Every row gives one point. The points of each table are mixes of a few directions, plus a little noise. How many directions does each table use, and how many do they share? Where both have some left over, give the other angles between the two spaces (their principal angles), to ten degrees, smallest first.

First, 4 rows:
[[ 4.3  6.9 -2.7]
 [-2.8 -4.3 -1.6]
 [ 1.5  2.1  3.8]
 [-3.0 -4.7  0.5]]
Second (5 x 3):
[[-4.4 -6.8 -1.0]
 [ 4.7  7.2  1.0]
 [-2.3 -3.6 -0.5]
 [-1.0 -1.6 -0.2]
 [ 3.0  4.7  0.7]]
Directions: first 2, second 1, shared 1

First:
[[ -2.5  -5.7   4.4   3.7  -0.1   4.2  -2.6  -4.2]
 [  3.0   0.1   9.3  -0.4  -4.7   2.5  -0.9  -1.2]
 [ -1.7  -1.5  -1.9   1.1   1.5   0.3  -0.3  -0.7]
 [ -2.3  -6.3   6.4   4.1  -0.7   5.1  -3.0  -4.9]
 [ -0.8  -1.5   0.7   0.9   0.2   0.9  -0.6  -1.0]
 [ -0.4   4.1 -10.0  -2.5   3.4  -4.9   2.5   4.0]
 [  3.4   5.6  -1.5  -3.8  -1.4  -3.4   2.3   3.8]
 [  1.1   5.0  -7.4  -3.2   1.8  -4.7   2.6   4.2]]
Second, 8 rows:
[[  1.6  -1.8 -12.5  -3.9  -0.4   1.2   3.5   3.6]
 [  1.9   2.7  -1.2   1.5  -0.8   3.8   7.9   3.0]
 [  0.8   2.2   2.7   2.1  -0.4   2.1   4.0   0.9]
 [ -2.9  -2.9   5.3  -0.8   1.2  -5.4 -11.3  -5.0]
 [  1.0   0.2  -4.3  -0.8  -0.4   1.5   3.5   2.0]
 [ -0.4  -0.8  -0.2  -0.6   0.2  -1.0  -1.9  -0.6]
 [  0.0   3.1   8.9   4.0  -0.2   1.5   2.3  -0.8]
 [ -1.9  -2.7   1.3  -1.5   0.8  -3.9  -8.0  -3.1]]
Directions: first 2, second 2, shared 0; angles 40, 70

First (10 x 11):
[[-0.3 -3.2 -4.6  7.1  2.8  2.3 -0.7 -0.4 -0.7  0.0  5.5]
 [-3.9  4.7  2.8 -0.6  5.0 -2.5  1.9  5.4  6.0  6.0 -0.7]
 [-0.6  5.7  2.6 -5.4  1.1 -4.6  5.5 -2.2  5.5  2.3 -3.2]
 [ 0.6 -3.3  1.6 -2.0 -3.0 -0.7 -1.7 -3.4 -3.5 -4.7  2.4]
 [-2.9  1.5 -1.4  6.3  1.3  9.3 -7.4 -1.0 -0.7  3.2  1.3]
 [ 5.3 -3.8 -5.4  2.5  1.0 -1.4  6.0  4.3  1.8  0.6 -3.5]
 [ 2.9 -2.4  2.1 -2.5 -5.5  5.9 -5.5  1.8 -3.6 -1.6 -7.0]
 [-0.3  1.0 -1.1 -0.8 -4.0 -1.3 -2.8 -3.5 -8.5 -4.8  3.3]
 [-0.8 -0.9  1.1 -1.8  2.0 -5.8  4.9 -5.0  3.2 -2.1  5.1]
 [-0.1  0.7  2.5 -2.7 -0.6 -1.1 -0.2  4.0  0.4  1.0 -3.2]]
Second, 10 rows:
[[-0.7 -1.3 -2.3 -3.0  1.0  2.1 -9.8 -5.1 -4.3 -2.8 -2.0]
 [ 0.7  3.8  0.1  0.0 -0.3  2.8  3.1 -1.1 -2.0  1.1  1.7]
 [ 4.1  2.8  2.6  2.7  1.2 -0.5  7.7  5.2  4.7 -1.0  3.9]
 [-6.0 -4.8 -5.9 -3.8  0.7  1.4 -5.5 -6.6 -3.2  5.1 -3.0]
 [ 2.3  1.4  7.7  3.7  1.0 -2.4  7.0  3.9 -2.8 -1.3 -1.1]
 [ 0.7 -7.9  2.1  1.1  3.9 -0.5  4.2  3.4  4.3  1.4  1.8]
 [ 1.3  7.5 -1.5  1.2  0.6 -5.2  0.3  1.0  0.8 -1.7 -2.2]
 [-3.6 -2.1 -2.2 -1.5 -6.5  0.8 -5.7 -1.8  0.2  0.8 -1.2]
 [ 5.9  6.8  5.0  2.1  1.7  0.1  2.0  2.4 -2.0 -5.8  1.5]
 [-4.4 -6.0 -5.5 -2.4 -3.5  1.3 -3.3 -1.4  4.4  4.1  0.8]]
Directions: first 6, second 6, shared 2; angles 50, 80, 90, 90

First:
[[  1.5   0.7  -1.5  12.0   3.0   0.5  -0.3   4.5  -4.1   0.5  -2.0   1.8
    5.1   0.7   0.9  -1.9  -6.7  -3.6]
 [ -3.9   0.0   1.6  -2.9  -1.2   0.1   0.7   2.0   1.8  -2.6   2.8  -4.4
   -1.9   0.4  -0.2   4.6   2.0  -0.4]
 [ -5.1  -4.7   3.9  -0.9   4.6  -4.4   4.9   0.7  -5.2  -6.3   0.6  -0.2
    1.6  -2.7   0.0   2.6   4.4  -1.5]
 [ -2.7  -0.9   2.7  -4.5  -0.1  -0.4   1.3  -0.8   1.5  -2.6   1.6  -1.4
   -1.2   0.0  -1.2   3.7   3.8   0.4]
 [ -1.9  -5.0  -1.3 -10.6  -4.6  -0.2  -1.4  -2.0   2.0   0.7  -0.3  -5.2
    0.0   3.2   2.8  -1.9   0.7  -0.1]
 [  0.3  -0.9   4.1  -1.9   0.4   2.3  -0.2  -2.6   3.4  -0.9  -1.1   2.7
    3.2   3.4  -3.4   3.9   1.8  -1.2]
 [  7.2   5.3  -5.1  12.5  -0.1   3.4  -3.9   2.2  -0.4   6.4  -2.9   4.3
    2.5   1.1   0.5  -5.6  -9.0  -0.7]
 [  4.6   5.5  -4.4  -3.6  -2.0  -1.3  -0.9  -3.8   1.0   4.7   1.4   2.4
   -9.3  -6.2   0.6  -5.6   3.0   7.2]]
Second (9 x 18):
[[  0.9   3.7   3.2   3.7   5.0  -5.7  -1.3  -4.2   0.3   3.8   1.9   5.7
    0.2  -3.7   2.5   7.5  -3.5   3.0]
 [ -1.3   6.0  -3.5  10.7  -2.6   7.9  -0.1  13.1   0.2  -4.5   2.0  -8.3
   -5.3   0.0  -4.4  -0.5  -1.0  -4.3]
 [  2.6  -1.7  -2.7  -0.1  -1.8  -0.1   1.7  -2.7  -1.1   2.7  -1.3   4.9
    6.0   2.7   1.1  -8.1  -0.7   1.9]
 [  0.3  -0.9   0.0   2.0   2.6   0.4  -1.6   2.7  -2.8  -2.1  -2.5  -3.2
   -4.5  -3.1  -0.7   1.0  -0.5  -3.3]
 [ -1.1  -1.1   1.9  -4.4   0.0  -1.7   0.0  -3.0   1.5   0.4   0.7   0.4
    0.2   0.3   0.6   2.8   1.2   1.2]
 [ -1.2   2.1   1.3  -0.1  -0.3  -0.3   0.0   0.0   2.1   0.2   2.3  -0.3
   -0.4   0.2  -0.1   3.8   0.1   1.1]
 [ -1.1  -4.6   2.2 -11.0  -1.9  -2.8   1.1  -7.4   2.4   1.5   0.2   2.7
    3.8   2.8   1.6  -0.2   3.3   2.8]
 [  0.6  -3.9   2.0  -7.6   0.5  -4.6   0.5  -8.4   0.7   2.9  -0.6   5.3
    4.3   1.1   2.6  -0.2   1.1   3.2]
 [  0.6   0.4  -4.4   6.6  -1.8   6.8  -0.2  10.1  -3.3  -4.7  -2.8  -7.2
   -4.2  -0.3  -3.4  -6.2  -0.1  -5.7]]
Directions: first 5, second 4, shared 2; angles 60, 60
